Rows are points. To make a cloud, some directions were put in groups of two or more. Within a group, all points are equally far from the middle, so they leave a hole (a ring in 2 directions, a hollow ball in 3). The other directions are filled evenly. Then the cloud was stretched, turned, moved and blurred a little. How many holes are there, and how many directions does each take, smallest first?

Cloud:
|  52 | -15 |
| -10 |  44 |
|  13 |  68 |
|   6 |  64 |
| -31 |   2 |
|   9 |  -1 |
| -23 |  19 |
|  74 | -13 |
|  29 | -53 |
|  18 |  -7 |
|  10 |  -9 |
|  72 | -16 |
| -18 | -43 |
Holes: 0

Cloud (20 x 3):
| -37 | -51 |  13 |
|  36 |  39 |  52 |
| -41 |   7 |  -1 |
|  32 | -76 |  -1 |
| -28 |  20 | -49 |
|  48 | -23 |  -5 |
| -51 | -11 | -12 |
|  -8 |  15 |  -8 |
|  49 | -59 | -23 |
| -37 | -20 | -26 |
|  18 | -40 | -18 |
| -38 | -51 |  33 |
| -11 |  44 | -36 |
|   9 | -28 |  50 |
| -36 | -42 | -18 |
|  27 | -29 |  30 |
| -40 | -28 | -30 |
|  33 | -25 |  80 |
|  11 |  49 | -17 |
|  14 | -76 |  -7 |
Holes: 0

Cloud, 55 rows:
|   4 | -62 |  41 | -44 |  27 | -31 |
| -58 | -28 |  13 | -46 | -35 |  -3 |
|  19 |  29 |  24 |  62 |   4 | -32 |
|  49 | -43 |  36 |  14 | -31 | -15 |
| -20 |  20 | -20 | -59 |  43 |  22 |
|  -8 |  42 |  -6 |  32 | -52 |  41 |
| -15 |  78 | -23 | -25 |  18 | -23 |
|  41 |  -1 |  -9 |  48 |  -1 | -39 |
| -45 |   0 |  38 | -19 | -35 | -59 |
| -18 |  -1 |  62 |  52 |  11 |   2 |
|   7 |  53 |  -5 | -31 |  26 | -71 |
|  -3 |  17 |  72 |  15 | -14 | -53 |
|  23 |  18 |  64 |  -6 |  -3 | -64 |
| -47 | -16 | -34 |   4 | -22 |  13 |
|  46 |  45 |  38 | -52 |  -2 | -24 |
|  31 | -14 |  -3 | -45 |  36 | -69 |
|  34 |  62 |  13 |  12 | -42 |  26 |
|  28 |  -4 |  33 | -73 |  27 |  25 |
|  53 |  12 |  39 | -61 |  28 | -22 |
|  -6 |  18 |   7 | -22 |   3 | -88 |
|  43 |  -7 | -28 | -16 |  69 | -11 |
|  17 | -54 | -41 |   7 |  -8 |  34 |
| -25 |   8 |  -2 |  56 |  -5 | -19 |
|  50 |  28 | -41 | -47 |  40 | -21 |
| -16 |  21 |  21 |  17 | -38 |  66 |
|  19 |   1 | -36 | -12 |  17 |  70 |
| -33 |  56 | -31 | -29 |  11 |  21 |
| -30 | -28 | -12 |  41 | -14 |  30 |
|  23 | -50 |  12 | -53 | -39 | -31 |
|  27 | -25 | -55 | -17 |  -7 |  50 |
|  74 |  33 |  25 | -11 |   4 |  21 |
|  59 |  63 |  13 |  25 |  14 |   0 |
| -22 |  -5 |  34 |  11 | -44 |  61 |
|  67 |  50 | -24 |   6 |   4 |  18 |
| -33 | -29 | -14 |  14 |  36 | -11 |
|  39 |  36 |  38 | -52 |  17 | -51 |
|  -5 |  26 | -12 |  44 |   5 | -50 |
|  10 |  65 | -50 |  -7 | -33 |   3 |
|  44 |  35 |  30 | -62 |  18 | -43 |
|   8 | -46 | -48 | -58 | -19 |   0 |
|  33 | -21 |  21 | -57 |  45 | -53 |
|  48 | -17 | -21 |  32 |  15 | -38 |
| -18 |   4 |  41 | -15 | -70 | -37 |
|  -6 |  56 |  70 |   5 |  14 |  11 |
|  -1 |  -7 |  14 | -37 | -60 | -60 |
|  67 |  -5 |  22 |  13 |  55 |  27 |
|  -7 |  -1 | -12 | -42 | -58 | -61 |
| -17 | -60 |  50 | -17 | -26 |  24 |
|  23 | -57 | -44 |   6 |  -5 |  16 |
|  43 | -18 | -30 |  -1 |  42 | -47 |
|   1 | -57 | -38 |  10 |  -2 |  30 |
|  17 | -12 | -27 | -66 | -50 | -34 |
|   8 | -10 | -34 | -20 | -28 | -69 |
|  -7 |   0 |  21 | -70 |  56 |   2 |
| -21 |  14 |  61 | -44 |  42 |   3 |
Holes: 3 (2, 2, 2)

Cloud:
| -35 |  64 | -32 |  11 |  12 |   6 | -27 |  14 |
|  42 |  97 |  -5 | -27 |  -7 |  -2 |  32 |  -8 |
|  48 |  89 | -67 | -16 | -56 | -22 | -34 | -24 |
|   3 | -23 |  -3 | -24 | -23 | -45 |   0 | -33 |
| -33 |  74 | -72 |  -6 | -15 | -65 |  40 | -28 |
|  10 |  20 |  79 |   8 |  28 |  38 | -34 | -16 |
|  30 |  -7 | -19 |  29 | -41 |  70 |  -1 |   1 |
| -18 | -36 |   2 |  32 | -19 |  15 | -45 | -43 |
|  45 |  11 | -32 |  29 | -44 | -35 | -20 |   4 |
| -37 |  18 |  74 |  65 |  22 |  27 |  13 |  14 |
|  77 |  -5 |   5 |  37 |  21 | -33 |  17 |  -5 |
|  13 |  47 | -32 |  15 |  10 |  44 |  33 |  35 |
|  44 |  -9 |  23 | -17 |  15 |  32 |   3 | -35 |
|  -3 |  62 | -63 |  23 | -19 |   0 | -56 |  19 |
|  -2 |  15 | -31 | -33 | -25 |  76 | -11 |  18 |
| -58 |  20 |   7 |  42 |  -5 |  16 |  10 |  -9 |
|  50 | -28 |  11 |  32 |  -1 |  -2 |  -4 | -64 |
| -54 | -31 |  17 |   9 |  22 | -90 | -25 |  -6 |
| -15 |  27 | -55 |  47 | -12 | -17 | -36 |  20 |
| -20 |  31 | -59 |  47 | -44 |  -4 | -29 |  22 |
| -10 |  31 |   7 |  76 | -24 | -43 | -34 |   6 |
| -20 |  73 |  27 |  51 | -32 |  37 |  -2 | -52 |
|  10 | -26 |   4 |  46 | -23 |  67 |  -1 | -58 |
|   9 | -50 |  63 |  13 | -43 |  -5 | -45 |  55 |
|  -3 |  20 |  35 |   0 |  30 | -21 | -25 | -43 |
| -30 | -17 | -55 |  66 | -30 |  -6 |  24 | -23 |
|  18 | -25 |   2 |  -9 | -25 |  21 | -95 |  23 |
| -13 |  42 |  33 |  10 |   9 | -41 | -10 |   9 |
|  27 | -29 |  10 |  29 | -47 | -63 | -11 | -23 |
|  73 |  23 | -13 |  51 | -11 |  45 |  20 | -16 |
| -41 |  98 | -22 |  15 | -66 |  30 | -14 |   8 |
| -34 |  14 |  54 |  43 | -11 |  28 | -47 | -44 |
|  14 |  31 |  17 | -39 | -83 |  22 | -56 |  23 |
|  30 |   3 |  46 |   6 | -20 | -42 |  37 |  33 |
|  -4 |   8 |  -5 |  51 |  12 |  27 |  21 |  54 |
|  57 | -18 |   9 |  50 | -34 |  31 |  -4 | -44 |
|  49 | -28 | -48 |  -2 | -28 | -50 |  36 | -11 |
| -25 |  24 | -25 |  -8 |  37 |  -6 |   9 | -49 |
| -51 |  39 | -68 |  -4 | -12 | -53 |  29 | -34 |
| -16 |   9 |  64 |  68 |  19 | -13 |  54 |  46 |
|  39 |  16 | -82 |  51 | -39 | -23 | -47 | -41 |
|  16 | -24 | -26 |  14 | -18 |  21 |  -7 |  38 |
|  29 | -70 |   0 |  72 |  34 | -19 |   9 |  41 |
| -14 |  54 |  22 |  16 | -61 | -19 |  -9 |   0 |
|  43 | -35 | -21 |  36 |   9 |  -6 |  27 |  26 |
|  52 |  29 |   6 |  54 | -42 |  16 | -13 | -13 |
|  27 | -18 |  64 |  31 | -35 |   2 | -20 |  49 |
| -40 | -17 |  36 |  32 | -41 | -53 |  21 | -33 |
| -26 |  38 |  22 |  50 |  32 |  15 |  -4 | -58 |
|  20 |   8 |  17 |   3 | -82 |  16 | -40 |  -5 |
|  -2 |  46 | -20 |  51 | -80 |  15 | -21 |  34 |
|  15 |  82 | -53 | -17 | -21 | -61 | -16 |  16 |
|  -4 |  58 | -56 | -25 |  55 |   7 |  12 |   4 |
|  20 |  88 | -39 |  54 | -16 |   1 |   0 | -48 |
|  34 |  37 | -33 |  27 |  -3 | -20 |  55 |  26 |
|  12 |  30 |  36 |  56 | -47 | -13 |   5 |  -7 |
|  48 |  11 | -12 |  76 | -17 |  45 |  17 |   1 |
| -62 |   2 |  32 |  46 |  25 | -26 | -22 |  22 |
|  35 |  63 |  23 |   1 |  -2 |  70 |   2 |  79 |
| -18 |  25 | -70 | -28 |  -9 |   2 | -22 | -56 |
|  36 |   9 | -48 |   2 | -77 |  10 |   0 |  -1 |
|  24 | -56 |   3 |  40 | -28 |  26 |  42 |  13 |
|   6 |  35 |  14 |  55 |  48 | -58 |  42 | -55 |
| -65 | -12 |  30 |  80 |   9 | -34 |   4 |  17 |
|  25 |  -8 | -30 |   6 |  11 |  50 | -19 | -15 |
| -24 |   7 | -28 | -32 | -75 |  43 |  10 | -21 |
| -14 |  -8 |  54 |  22 |   5 |  54 |   9 | -37 |
| -17 |  45 |  36 |  24 | -23 |  32 |  19 | -64 |
| -13 |  -4 | -53 |  47 | -28 |  -7 |   8 |  22 |
| -13 |  50 |  47 |  25 | -77 |  26 | -10 | -13 |
|  49 | -20 |  -8 |  36 | -16 | -62 | -55 | -32 |
|  -9 |  48 |   1 |  -8 | -14 | -77 | -14 | -20 |
| -17 |  -1 |  12 |  -1 |  64 | -18 |  22 | -34 |
|   9 |  25 |  -3 | -49 | -11 |  23 |   7 | -49 |
| -22 |  54 | -60 |  31 | -39 |   1 | -29 |  20 |
|  -5 |  35 |  10 |  -2 | -26 | -29 | -15 | -64 |
| -10 |  43 | -18 |  95 |  -5 | -31 |  19 | -43 |
|  52 |   1 |   5 |  27 | -31 | -20 | -13 | -55 |
|  54 |  11 |   8 |  72 |   4 |  -5 |  39 |   8 |
| -15 |  30 | -19 | -30 |  -7 |   5 |  30 | -66 |
|  33 |  16 | -49 |  16 | -35 | -48 |  41 |  32 |
| -37 | -14 |  59 | -21 | -48 | -63 |  -6 |  57 |
| -10 |  22 |  29 | -22 | -61 |  -1 | -33 | -14 |
|  34 |   6 |  53 | -20 | -41 |  48 | -28 |  39 |
|  10 | -11 |  45 | -17 | -43 |  26 |  39 |  -7 |
Holes: 1 (3)
